Each row of a before or after table is a point. The points were changed in one or more steps. Then noise was added and the rows were shuffled. The steps act on how far a point lies along the listed directions, d1 being the first. What was done? A step turns or swaps two directions, mirrors them in a line or flattens them onto one, adds a multiple of one to another, or multiplies one. Angles are multiples of 10 degrees, from the lower direction toward the higher: turns from -170 to 170, lines from 10 to 170 but not 90. Use the fewest steps. Two steps may share a direction if one is a turn and the other turns, adds or multiplies; they go together, in the order done. Otherwise the lowest direction goes first.

Directions:
(1): [ 57 -16]
(2): [-16 -57]
Before (9 x 2):
[[-13  16]
 [ 11  17]
 [ 29 -27]
 [ 12 -24]
 [ -8  35]
 [ -8  15]
 [ 31  -4]
 [ 48  35]
 [ 12  -9]]
After:
[[ 15  -1]
 [-11  24]
 [ 16 -10]
 [-15   7]
 [ -9   7]
 [ 55  59]
 [ 34  -4]
 [ 37  17]
 [ 12  21]]
Steps: add -0.7 times d1 to d2

Directions:
(1): [ 19 -37  41  35   6  -5]
(2): [ -4 -42 -21 -25  44   5]
(3): [ 26   9  15 -15   2  60]
Before, 14 rows:
[[-18  10 -23 -13  11 -17]
 [ -2 -47 -25 -26  37 -12]
 [-38  11 -43 -31   6 -14]
 [-22 -20 -34 -36  40  -4]
 [  4  -3  -1 -10   6 -25]
 [ -2   4 -20 -17  20  17]
 [  8 -39  -5  -9  32  21]
 [ -1 -22  -3   7  11 -24]
 [  1 -40  -4  -8  31   0]
 [  7 -40 -17 -27  50  14]
 [ 16  -9  20   0   1  24]
 [-23  13 -29 -17   2 -16]
 [ -3  19  -7  -6   5   6]
 [ -4 -16  -8  -3  10 -19]]
After, 14 rows:
[[-16  34 -28 -26 -12   1]
 [  6   9  14  13   1   3]
 [-11   7 -24 -10  -1 -22]
 [-12  47 -29 -21 -33 -16]
 [-18  56  -3   4 -35 -14]
 [ -6  14  14  25 -22 -22]
 [ -6  19  10  19 -14 -24]
 [  8  -3  -1 -22   9  27]
 [ -8  37 -29 -21 -13  21]
 [  3   7  -1  -8  -2 -23]
 [-16  25  21  29 -43 -24]
 [-11   8 -14  -5  -9 -16]
 [  3  31   5   9 -14  12]
 [ -6  60 -25 -23 -21  11]]
Steps: turn d1 and d2 by 120 degrees

Directions:
(1): [ 15 -11  11  33   5 -13 -60 -21 -37  -4  25  27]
(2): [ -6  48   3  29 -27   6  28  18 -31  29  -6  39]
Before:
[[  3  -5   3  12   4  -9 -20  -5 -10  -4   7   8]
 [  3 -16  -1 -10  11  -7  -7  -4   8  -3   0 -15]
 [  1   6   4  12  -5   5  -7  -1  -8   1   7  11]
 [  3  -6  -4  -6  -2   1   4  -5   3 -11  -1 -10]
 [  3   8   2   5  -2  -1   1   3  -9  -1   2   8]
 [ 12 -16   8   4  10  -8 -35 -13  -8 -10  16   1]
 [ -2  12  -1   0  -2   2  10   8  -4   9   0   5]
 [  7 -17   6   5  11  -7 -34  -8  -7  -8  14   4]
 [  4  -3   4   8  -1  -6 -12   1  -9   1   5   8]
 [  7 -19  -1   3  13 -12 -34 -13  -9 -12  14  -1]]
After, 10 rows:
[[ 12 -32   7   7  19 -12 -56 -18  -9 -17  21   1]
 [  6  -4   6  15  -3  -8 -19  -1 -16   2   9  14]
 [ 18 -34  10   3  18 -13 -58 -24  -9 -19  24  -2]
 [ 12 -36  -1   1  22 -18 -58 -24  -9 -22  22  -6]
 [  6 -31  -2 -19  20  -8 -15 -10  18 -12   1 -28]
 [  1  14   2  10  -7   0   1   5 -16   3   3  15]
 [  2  13   6  19  -8   4  -9  -1 -17   5   8  20]
 [ -3  24   0   4  -7   4  18  13  -9  16  -2  11]
 [  2 -13  -5 -12   3   0   3  -7  11 -15  -1 -16]
 [  6  -8   5  16   4 -12 -33 -10 -16  -6  12  12]]
Steps: multiply d1 by 1.6; multiply d2 by 2

Directions:
(1): [-24 -24  37 -30 -25 -20  -3   9 -14  23 -29  13  20  -7 -11 -13   6  -5
 -16  24]
(2): [ 15 -14   5 -21  12 -10  24 -24   9 -10   8 -12 -12  -5 -22 -29 -11  60
  -6   9]
(3): [  1 -11 -60 -25 -11 -23   5 -27  -3   7   8  35  -1   4  12  -7  18 -10
 -15   1]
(4): [ -4 -11   8  30 -52 -18  22   9  -4 -10  10 -10  -9  -9  41  -3   6  19
 -13 -20]
Before (11 x 20):
[[  5  33 -35  51  14  38 -23  12   6 -25  17 -11 -10  24  20  33  -4 -49
   23 -40]
 [-11  -2 -25   7 -34  -8 -33  18 -10  13  -2  23  20  11  46   9  14 -46
   -6 -15]
 [ 25 -12 -15  -8  26  -1  25 -30  21 -21  19  -1 -31  -9 -12 -18  -8  44
    3   2]
 [ 11   6 -37  -5  28   7  15 -27   7  -2   9   6  -1  -1  -2  -9 -10   6
    5  -7]
 [ 13   6 -44  25  -5   6  -6   5   7 -15  29  -2 -16   3  38  17   7 -23
    4 -20]
 [ -2  19 -11  30  -7   9  -6  14  -7  -3   6  -7   2   4  16  21  -4  -9
    7 -13]
 [ 20  42 -60  24  17  22 -19   6   9  -4  21  17  -1  15  20  21   6 -44
   18 -19]
 [ -1 -12  32  -8 -13 -13  22   6  -2  -4  -5  -7   5 -11   5  -8   7  28
   -3   9]
 [ 17  -1   3  21 -11   2  18  -5  -4 -14  -2  -5  -9  -2   2 -15   8  20
   -2  -2]
 [-14 -18   0   1 -43 -22  16  -7 -17  11  -1  12  -2   5  20  -6  21   0
  -15  -2]
 [-13 -13  14  -1 -20  -3 -11  15  -6  10 -13  20  14  -3   3   5   7 -18
    2  12]]
After, 11 rows:
[[ 13   3  27  49  -9  17  23   4  13 -43  20 -53 -25   5   8  -8 -25  52
    8 -34]
 [ 27   0 -12  14  21  12   9  -5  18 -27  30 -30 -26  -2   6  -5 -14  34
    8  -9]
 [ 30  25  -9  48 -14  10  24   6  16 -30  33 -28 -20  -1  30  -7 -12  41
   10 -30]
 [ 20 -20 -24 -11 -16 -22  13 -23   9 -14  21  -5  -9   1  22 -36  -7  59
  -13 -12]
 [ -4  -3  12 -31  18  -4  -2   0  -3  10 -13  13  16  -3 -16   2  12  -9
    4  22]
 [ 15   9   5   4  23  15  -3  -3  -5  -4 -12   3   1   5 -24  -8   5  -4
    7  13]
 [  4  19 -23  26  17  19   4  -2   4  -4   6   0   2   0  16  11  -9 -23
   13 -19]
 [  5 -10 -24 -29  14 -10  12 -33  -5   8   6  15  -8  12 -22 -15  10  16
   -4  11]
 [  6  17  -8  13  41  31 -24   7  10  -3  -2  13  -9   3  -8  27  -2 -49
   22   0]
 [ -3 -23  -2 -11 -23 -16  10  -6  -2   2  -2  18   4  -5   2 -13   6  18
   -6  10]
 [  6   6  11  13   1   2  13   1  -2  -9   6 -22  -5  -3  -6  -2 -16  40
    3  -2]]
Steps: turn d1 and d3 by 40 degrees; turn d2 and d4 by -130 degrees
